Each row is a point. Each copy is the shape, with its points in the same order, stretched, turned, moved and blurred by noise. Is it also mirrored, or only turned?

Shape (8 x 3)
|  .80 | -.41 | -.14 |
| -.04 | -.21 |  .36 |
| -.46 |  .08 | -.17 |
| -.23 |  .07 | -.07 |
| -.37 |  .37 |  .00 |
| -.19 |  .00 | -.19 |
| -.14 | -.04 | -.17 |
|  .08 | -.45 |  .26 |
Copy 1 (8 x 3)
|  .86 |  .25 |  .16 |
| -.28 |  .29 |  .16 |
| -.54 | -.12 | -.45 |
| -.30 | -.10 | -.28 |
| -.57 | -.40 | -.24 |
| -.31 | -.04 | -.36 |
| -.20 |  .03 | -.30 |
| -.04 |  .52 |  .07 |
Copy 1 is: mirrored
Copy 2 (8 x 3)
|  .60 | -.43 | -.49 |
|  .29 |  .29 |  .36 |
| -.32 |  .27 |  .10 |
| -.16 |  .16 |  .16 |
| -.39 |  .15 |  .45 |
| -.11 |  .07 | -.03 |
| -.07 |  .07 | -.05 |
|  .44 |  .26 |  .04 |
Copy 2 is: mirrored

Shape (8 x 4)
| -.08 | -.32 | -.03 |  .30 |
|  .43 | -.21 |  .39 |  .57 |
|  .08 |  .18 | -.43 | -.04 |
| -.15 | -.24 |  .03 | -.39 |
| -.04 | -.05 |  .34 |  .02 |
|  .00 |  .06 | -.37 | -.13 |
|  .06 |  .29 | -.52 | -.36 |
| -.31 | -.03 |  .25 | -.04 |
Copy 1 (8 x 4)
|  .52 | -.36 |  .02 | -.32 |
|  .07 | -.75 |  .68 | -.58 |
|  .22 |  .44 |  .28 |  .15 |
|  .11 |  .31 | -.53 | -.34 |
| -.09 | -.31 | -.13 | -.23 |
|  .32 |  .48 |  .06 |  .08 |
|  .11 |  .83 |  .10 |  .23 |
|  .01 | -.24 | -.36 | -.05 |
Copy 1 is: only turned
Copy 2 (8 x 4)
| -.43 | -.14 | -.32 | -.06 |
| -.56 | -.01 | -.53 |  .42 |
|  .34 | -.02 |  .04 | -.18 |
| -.17 | -.24 |  .45 |  .10 |
| -.30 |  .18 |  .16 |  .21 |
|  .30 | -.17 |  .16 | -.14 |
|  .70 |  .00 |  .36 | -.23 |
| -.23 |  .17 |  .22 |  .01 |
Copy 2 is: only turned

Shape (12 x 6)
|  .38 | -.11 |  .20 | -.16 |  .14 | -.24 |
|  .43 | -.06 | -.34 | -.15 |  .10 |  .10 |
| -.62 |  .18 |  .13 |  .29 |  .11 | -.44 |
| -.55 | -.20 | -.02 | -.04 |  .23 | -.09 |
|  .25 | -.09 | -.21 | -.14 |  .08 |  .05 |
| -.20 |  .88 | -.22 |  .13 | -.30 |  .05 |
|  .07 |  .03 | -.26 | -.20 | -.34 |  .09 |
|  .38 | -.11 | -.32 |  .59 | -.36 |  .09 |
| -.25 | -.31 |  .24 |  .18 |  .20 |  .12 |
|  .09 |  .26 | -.03 | -.15 |  .18 | -.22 |
|  .20 | -.24 | -.29 |  .33 | -.15 | -.09 |
|  .49 |  .42 |  .13 | -.17 |  .21 |  .10 |
Copy 1 (12 x 6)
| -.25 | -.29 |  .02 | -.16 | -.20 |  .37 |
|  .14 | -.12 | -.30 | -.13 | -.49 | -.04 |
|  .07 |  .02 | -.31 |  .11 |  .59 |  .34 |
| -.13 |  .33 | -.31 |  .10 |  .11 |  .21 |
|  .04 |  .00 | -.21 | -.11 | -.38 | -.08 |
|  .47 | -.24 | -.19 | -.33 |  .29 | -.56 |
| -.02 | -.04 | -.26 |  .06 | -.31 | -.50 |
|  .51 | -.33 | -.24 |  .38 | -.45 | -.23 |
| -.04 |  .17 |  .14 |  .15 |  .00 |  .27 |
|  .03 | -.12 | -.25 | -.33 |  .08 |  .18 |
|  .17 | -.13 | -.40 |  .34 | -.37 | -.03 |
|  .09 | -.33 |  .23 | -.60 | -.20 |  .07 |
Copy 1 is: only turned
Copy 2 (12 x 6)
| -.57 |  .00 | -.14 | -.26 |  .32 |  .06 |
| -.29 | -.04 |  .25 | -.26 |  .67 | -.02 |
|  .68 |  .04 | -.32 |  .07 | -.47 |  .50 |
|  .59 | -.28 | -.10 | -.09 | -.14 |  .31 |
| -.11 | -.07 |  .21 | -.25 |  .42 |  .01 |
|  .42 |  .55 |  .30 | -.27 | -.50 |  .06 |
|  .18 | -.03 |  .15 | -.30 |  .06 | -.28 |
|  .06 |  .28 |  .60 |  .54 |  .39 | -.49 |
|  .15 | -.22 |  .10 |  .21 | -.15 |  .24 |
| -.15 |  .22 | -.15 | -.31 |  .11 |  .27 |
|  .12 |  .10 |  .30 |  .36 |  .37 | -.30 |
| -.67 |  .28 |  .23 | -.42 |  .17 |  .19 |
Copy 2 is: only turned
Copy 3 (12 x 6)
|  .20 | -.08 | -.25 | -.20 | -.08 |  .43 |
|  .43 |  .29 |  .39 | -.19 | -.06 |  .11 |
| -.25 |  .03 | -.93 | -.20 | -.33 | -.60 |
|  .38 |  .02 | -.70 | -.36 |  .18 | -.49 |
|  .36 |  .14 |  .15 | -.17 | -.01 | -.01 |
| -.73 | -.13 |  .22 | -.23 | -.63 | -.51 |
|  .18 | -.29 |  .40 | -.04 | -.19 | -.37 |
| -.12 |  .53 |  .53 |  .76 | -.22 | -.49 |
|  .17 |  .11 | -.52 |  .03 |  .48 | -.32 |
|  .10 |  .01 | -.21 | -.37 | -.33 |  .20 |
|  .24 |  .36 |  .12 |  .37 | -.21 | -.40 |
| -.23 |  .08 |  .22 | -.45 | -.10 |  .62 |
Copy 3 is: mirrored
Copy 4 (12 x 6)
| -.04 |  .07 |  .05 |  .20 |  .23 | -.50 |
|  .18 | -.13 |  .15 | -.11 | -.03 | -.11 |
|  .46 |  .79 | -.66 |  .14 | -.07 |  .50 |
|  .59 |  .38 | -.37 | -.03 |  .42 |  .29 |
|  .19 | -.07 |  .07 | -.08 |  .06 | -.12 |
| -.18 |  .48 | -.84 | -.60 | -.69 |  .55 |
| -.02 | -.19 | -.39 | -.26 | -.03 |  .06 |
| -.02 | -.10 |  .08 |  .31 | -.23 |  .64 |
|  .29 |  .53 | -.05 |  .26 |  .55 |  .33 |
|  .14 |  .34 | -.35 | -.24 | -.11 | -.23 |
|  .14 | -.04 |  .08 |  .32 |  .04 |  .41 |
| -.17 |  .28 |  .00 | -.31 | -.15 | -.41 |
Copy 4 is: only turned
